Each row is a point. The points of each table are mixes of a few directions, plus a little noise. How many directions does each table use, and how many do they share? Where both have some left over, give the other angles between the two spaces (their principal angles), to ten degrees, smallest first.
(in the rows, 128 means zero)

First (5 x 2):
[[234 117]
 [120 128]
 [116 130]
 [119 130]
 [ 54 136]]
Second (6 x 2):
[[ 73 210]
 [140 109]
 [124 135]
 [164  74]
 [102 164]
 [165  75]]
Directions: first 1, second 1, shared 0; angles 50

First (6 x 4):
[[ 89  74 154 149]
 [136 144 139 161]
 [170 191 116 141]
 [ 62  36 164 147]
 [144 140  86  48]
 [167 183 109 122]]
Second (8 x 4):
[[ 98 134  63 151]
 [124 117  49 156]
 [130 145 234  91]
 [ 77 161 147 122]
 [ 73 161 137 127]
 [187  94 133 124]
 [118 125  78 145]
 [218  86 185 106]]
Directions: first 2, second 2, shared 0; angles 80, 90

First (7 x 6):
[[120 110 125 117 154 121]
 [126 113 120 118 149 126]
 [ 82  61 149  91 229  74]
 [151 190 141 168  39 151]
 [180 204 105 171  14 190]
 [123  90 102 101 180 127]
 [112 126 153 130 133 107]]
Second (8 x 6):
[[149 160 127 140  86 136]
 [116 143 117 177  81 196]
 [169 104 101  54 188  69]
 [ 93 107 171 125 159  83]
 [158 102  90  74 178 105]
 [ 67 156 199 207  70 151]
 [177 119  88  67 160  94]
 [ 89 128 133 180 104 186]]
Directions: first 2, second 3, shared 2

First (8 x 9):
[[136 136 158 130 133 117 156 155 130]
 [121 121 101 125 125 137 104 104 128]
 [133 132 143 129 131 124 141 140 130]
 [118 119  91 126 123 139  96  97 126]
 [132 134 145 129 131 122 144 142 129]
 [102 103  36 122 114 158  43  45 123]
 [145 144 192 133 138 107 186 184 132]
 [136 136 158 130 132 118 155 155 130]]
Second (9 x 9):
[[137 137 161 130 133 117 158 158 131]
 [ 94  95   7 120 111 167  17  20 120]
 [131 131 137 129 129 125 136 136 129]
 [130 130 136 128 129 126 134 135 129]
 [135 135 153 130 132 120 152 151 129]
 [133 133 147 129 130 123 145 145 129]
 [121 121 102 126 124 137 104 105 126]
 [137 136 156 129 132 119 153 153 130]
 [135 135 154 130 132 120 152 151 130]]
Directions: first 1, second 1, shared 1

First (11 x 11):
[[ 91 143 143 146 120 133 127 131 138 124 184]
 [150 118 109 119 128 127 125 127 125 128  96]
 [146 115  80 129 113 133 117 132 136 119 109]
 [163 117 137 105 147 119 135 122 111 138  70]
 [136 129 154 117 143 122 137 123 117 137 110]
 [163 104  47 126 105 135 109 134 140 113  89]
 [ 62 150 118 169  96 144 116 139 157 110 236]
 [149 121 128 116 136 124 131 125 120 133  95]
 [ 89 145 149 146 122 133 129 131 137 125 186]
 [172 108  94 110 130 125 124 126 122 128  65]
 [ 88 159 249 123 167 115 157 117 105 153 167]]
Second (10 x 11):
[[136 115 112 115 133 104 139 126 107 146 110]
 [111 158 147 148 122 157  87 108 104 122 140]
 [148  97  90  86 117  82 168 136 106 155  87]
 [ 85 152 166 156 127 147 124 133 154 114 200]
 [139  97  49  77  70  92 169 147 123 139  97]
 [143 116 113 169 176 127  95 118 120 135 128]
 [125 152 169 148 126 179 110 133 178  88 149]
 [122 144 156 160 147 159 103 126 152 108 154]
 [152 101 116  99 147  84 159 129 101 159  85]
 [120 148 161 122 116 150 125 125 134 115 131]]
Directions: first 2, second 5, shared 2

First (9 x 14):
[[100 151  95 107  98 230 113 134 111  59 132 158 128 112]
 [155 202 124 155 159  83 135 125 119 153  90 137  55 159]
 [ 96 164  55 162 101 157 115  85  68  82  73 158  69 133]
 [123 100 167  81 114 206 123 175 155  97 182 123 198 110]
 [138  64 109  85 150  71 154  80 239 164 192 134 160  31]
 [151 102 168 129 157  72 135 148 161 179 138 106 147 138]
 [110 115 107 193 124  76 113 116  56 155  51 113  94 185]
 [121 148 146 138  72 168 128 107  35  71 151 107 152 152]
 [159 105 181 107 181  85 133 184 209 194 140 116 150 133]]
Second (8 x 14):
[[106  95  79 107 122 160 123 135 155 117 117 143 142  91]
 [ 97  20  88 114  82 119 131 102 141 137 140 106 205  75]
 [135 149  87  85 234 135 135 124 221 107 145 181  61  79]
 [ 97 223 126 145  33 235 110  63 101  52 155 182  93 109]
 [152  96 114 161 125   7 154  86 104 189 107  87 129 132]
 [157 176 222 134 165 137 121 177 102 125 147 114 120 199]
 [131 124 127 122 143 141 121 185 122 139  96 119 135 154]
 [151 140 181 155 119  91 130 152  79 155 117  91 140 186]]
Directions: first 5, second 5, shared 3; angles 30, 40
